Each point is reached from the start by the listed moves, each made once or not at all, plus a little noise. Say if it took an odd or an even number of moves. Then give how often each move was made.
In the rows, 128 means zero.

Moves:
(1): [190 116 122 137 153]
(2): [139 190 124 102 137]
Start: [107  82 107 133 124]
Points:
[117 144 106 105 133] => odd (0, 1)
[184 130  95 113 156] => even (1, 1)
[109  80 107 131 120] => even (0, 0)

Moves:
(1): [185 119 132 122 126 104 128 119 127 135]
(2): [133 158 121 123 138 139 139 118 125 129]
(3): [132 137 174 135 123 129 113 124 123 146]
(4): [128 132 108 162 117 135 123 131 128 143]
(5): [134 114 123 139 191 116 129 131 123 129]
(6): [138 112 150 122 135 184 124 133 123 121]
(7): [118 119 144 137 118 134 177 111 145 123]
(8): [132 134 128 121 115 120 140 168 120 159]
Start: [144 135 165 125  99 119 132 123 122 131]
Points:
[161 168 203 133 153 113 134 147 102 181] => even (0, 1, 1, 0, 1, 0, 0, 1)
[196 153 225 129  98 114 179  85 129 155] => even (1, 1, 1, 0, 0, 0, 1, 0)
[159 101 188 134 170 166 127 131 107 129] => even (0, 0, 0, 0, 1, 1, 0, 0)
[215  86 181 158 134 149 184 145 121 166] => even (1, 0, 0, 1, 1, 1, 1, 1)
[152 141 199 125 109 187 191 103 133 129] => odd (0, 1, 0, 0, 0, 1, 1, 0)

Moves:
(1): [159 136 128 151 143 106 119 148 144 138 143 115]
(2): [102 177 132 126 125 102 129 158 102  99 156 125]
(3): [138 127 165 126 125 130 135 127 145 124 124 111]
(4): [103 110 122 179 142 134 104 123  97 116 113  98]
(5): [110 129 142 118 157 131 123 136 135 122 126 117]
(6): [130 140 125 133 129 170 129 139 145  98 118 131]
(7): [155 146 117 137 158 119 183 133 104 133 101 107]
(8): [121 136 120 147 117 139 137 180 153 141 100 126]
(9): [118 156  99 142 124 116 139  99 157 127 130 117]
(10): [128 147 129 125 117 149 126 133 114 164 141 116]
(11): [110 117 131 163 138 132 151 134 132 140 161 145]
(12): [126 140 140 137 141 131 137 113 117 133 120 162]
Start: [123 108 119 124 132 119 136 133 151 113 140 144]
Points:
[112 114 156 163 124 142 164 144 152 157 186 130] => odd (0, 0, 1, 0, 0, 0, 0, 0, 0, 1, 1, 0)
[ 78 197 179 135 146 134 151 209 151 120 133 131] => even (0, 1, 1, 0, 1, 0, 0, 1, 0, 1, 0, 1)
[ 32 150 121 220 170 162 142 235 142  58 150 117] => even (0, 1, 0, 1, 1, 1, 0, 1, 0, 0, 1, 0)
[ 21 182  97 228 156 124 148 201 143 128 173  97] => odd (0, 1, 0, 1, 1, 0, 0, 1, 1, 1, 1, 0)

Moves:
(1): [177 132 116 121 130 127 131 116 123 121 118 122 126 140 128 128 125 146
 127 137 113 128 124 137]
(2): [131 161 133 139 148 134 112 131 113 113 108 122 109 130 136 129 117 126
 148 118 139 118 113 140]
(3): [133 121 162 139 116 127 125 120 130 113 129 121 148 128 133 132 132 122
 119 133 125 128 130 134]
(4): [133 131 126 167 120 116 139 128 120 135 128 124 127 135 112 124 139 119
 118 129 128 131 132 126]
(5): [131 124 124 130 169 126 122 135 138 128 117 118 137 110 140 129 131 119
 142 121 126 133 153 126]
(6): [137 138 121 141 122 167 134 129 112 127 125 118 141 129 136 117 127 130
 132 139 139 140 144 121]
(7): [115 128 153 115 147 151 180 137 118 123 125 114 110 123 134 130 118 155
 138 139 120 116 100 134]
(8): [135 124 128 125 125 128 127 166 128 124 132 134 133 126 113 131 116 128
 122 131 131 117 126 124]
(9): [118 138 121 144 122 137 122 122 163 119 134 125 130 119 111 128 136 136
 116 128 121 124 138 138]
(10): [111 145 159 130 126 123 109 158 140 171  95 132 133 138 120 113 125 128
 105 137 123 121 121 119]
(11): [136 140 118 124 124 128 134 122 137 133 178 115 111 127 135  96 115 110
 146 147 118 120 118 110]
(12): [132 138 129 147 139 123 127 116 115 124 145 164 134 134 147 124 126 135
 113 127 114 127 144 105]
(13): [118 144 122 142 126 103 146 114 131 126 114 122 174  89 143 127 135 137
 123 125 146 125 152 101]
(14): [131 130 116 110 140 132 140 144 140 121 134 125 142 160 157 114 137 154
 152 129 149 145 151 126]
(15): [133 124 113 142 119 134 129 127 145 120 127 114 123 123 160 124 135 120
 123 127 116 125 124 117]
(16): [120 126 112 136 124 125 111 125 127 148 144 127 133 146 123 168 110 126
 124 148 136 122 125 136]
(17): [130 142 111 120 122 129 139 139 122 135 141 135 116 125 123 129 178 124
 141 154  99 120 121 132]
(18): [129 122 131 147 136 131 120 126 125 114 132 117 126 106 133 135 139 160
 138 130 118 141 123 103]
(19): [129 125 137 132 116 129 132 125 141 139 125 138 134 122 128 144 118 129
 153 127 132 131 138 115]
(20): [113 107 109 129 137 122 126 119 144 111 113 145 123 139 136  92 126 125
 131 169 124 124 131 124]
(21): [139 128 135 133 123 127 116 119 146 145 127 143 113 107 129 131 157 135
 114 134 166 123 145 142]
(22): [141 131 132 132 131 124 122 145 131 142 124 149 138 111 129 135 121 128
 132 135 120 187  91 148]
(23): [123 146 135 124 103 110 124 141 127 130 122 119  98 113 132 131 111 122
 118 141 136 153 169 132]
(24): [122 116 127 138 121 129 127 120 114 143 143 127 134 120 140 113 132 140
 146 120 111 110 130 160]
Start: [156 115 133 122 141 117 131 138 144 123 150 137 169 122 138 104 131 120
 126 104 130 143 124 135]
Points:
[212 137 164 158 223 142 147 167 132  84 153 134 192 142 200 161  90 211
 195 134 124 140 141 109] => odd (1, 1, 1, 0, 1, 0, 1, 1, 0, 0, 0, 1, 0, 1, 0, 1, 0, 1, 1, 0, 0, 0, 0, 0)
[188 144 171 229 121 108 168 134 207 186 106 131 199  18 171 104 173 216
 123 135 105 167 107 138] => even (1, 0, 0, 1, 0, 0, 1, 0, 1, 1, 0, 0, 1, 0, 1, 0, 0, 1, 1, 0, 1, 1, 0, 1)
[183 139 160 209 154 139 216 180 127 141 197 110 233   9 172  80 168 159
 211 166  81 176 115 103] => odd (0, 0, 1, 1, 1, 1, 1, 1, 0, 0, 1, 0, 1, 0, 0, 0, 1, 1, 1, 0, 0, 1, 0, 1)
[205 190 134 214 159 144 170 132 186  98 111  59 184  85 219 124 146 172
 128 158 197 162 231 153] => even (1, 1, 1, 1, 1, 1, 1, 0, 1, 0, 0, 0, 1, 1, 1, 1, 0, 0, 0, 0, 1, 0, 1, 0)
[173 186 133 136 111 103  81 249 194 204 121 166 131 114 179 143 144 128
 149 177 169 195 139 155] => odd (0, 1, 0, 0, 0, 0, 0, 1, 0, 1, 0, 0, 0, 1, 1, 1, 1, 0, 1, 0, 1, 1, 1, 0)
